Rows are points. To make a cloud, some directions were put in groups of two or more. Within a group, all points are equally far from the middle, so they leave a hole (a ring in 2 directions, a hollow ball in 3). The other directions are filled evenly. Then the cloud was stretched, turned, moved and blurred a little. How many holes are there, and how many directions does each take, smallest first?

Cloud, 13 rows:
[[  4  60]
 [-54  25]
 [-58  -6]
 [-36  48]
 [-16 -46]
 [ -7  31]
 [-46  12]
 [  4 -33]
 [ -1 -53]
 [-37  20]
 [ 37  -1]
 [-38  36]
 [-60  20]]
Holes: 0

Cloud, 22 rows:
[[-36  21  -4]
 [  9   4 -31]
 [  1  -6 -14]
 [ -6  -5  -4]
 [ 11  -3 -32]
 [-12  -3 -27]
 [ 15  -3 -14]
 [ -5  28  15]
 [-15  32   3]
 [-23  34  -8]
 [-49  -3   1]
 [-22 -43 -14]
 [ -2  49  15]
 [-28 -18 -17]
 [-13 -60 -38]
 [ 10  -1 -29]
 [-29  21 -26]
 [ -4 -35 -39]
 [-10  34  24]
 [-13  12 -39]
 [ -2 -19 -31]
 [-23  -9 -31]]
Holes: 0

Cloud:
[[-15 -16  20 -11]
 [-60  13  -1 -26]
 [ -5   9  35   2]
 [ 14   9  31  22]
 [ 17  15  37   1]
 [ -4 -18 -19  19]
 [ 16 -16  11  28]
 [  7  25  -5  -9]
 [  8 -17  10  20]
 [ 30  -2 -30 -22]
 [  2  25  12 -11]
 [  6  12  -1 -18]
 [ -9  -3   1 -41]
 [ 22  10  -6  -5]
 [-37 -11   3  23]
 [-35  13 -12 -29]
 [-14   6   5  25]
 [-28 -20 -35 -11]
 [  3   6  -7 -26]
 [  9 -17  -5  22]
 [  9  -6 -32 -13]
 [-10  11  23 -38]
 [ -8  -4  30  21]
 [ 10 -34  -7   0]
 [ 12 -16   4  27]
 [-15  35   6 -18]
 [ 21  -9   9  32]]
Holes: 0

Cloud, 26 rows:
[[ 23  23  20   1]
 [-28 -16  11   6]
 [ 14  21   6  32]
 [  7  49  51 -23]
 [  3  19  39  36]
 [-48  -7   1  17]
 [ 22  17   2 -12]
 [ 18 -30  11  26]
 [  3  25  28 -13]
 [-13 -23 -13  -2]
 [-24 -28 -18 -10]
 [  2   5  12 -33]
 [-24 -31  53  -6]
 [ -1 -37  -5 -10]
 [ 45 -25  23   4]
 [-26 -28 -10  27]
 [-13   9  33  -7]
 [ 20  10 -11  14]
 [ 36  18  30 -25]
 [ -2  28  60  14]
 [ 29   3  10 -15]
 [-43  50  13  14]
 [-33 -11  -3  -4]
 [-33   8  48  -6]
 [  7  41 -12  -2]
 [-30  -1  -7   0]]
Holes: 0
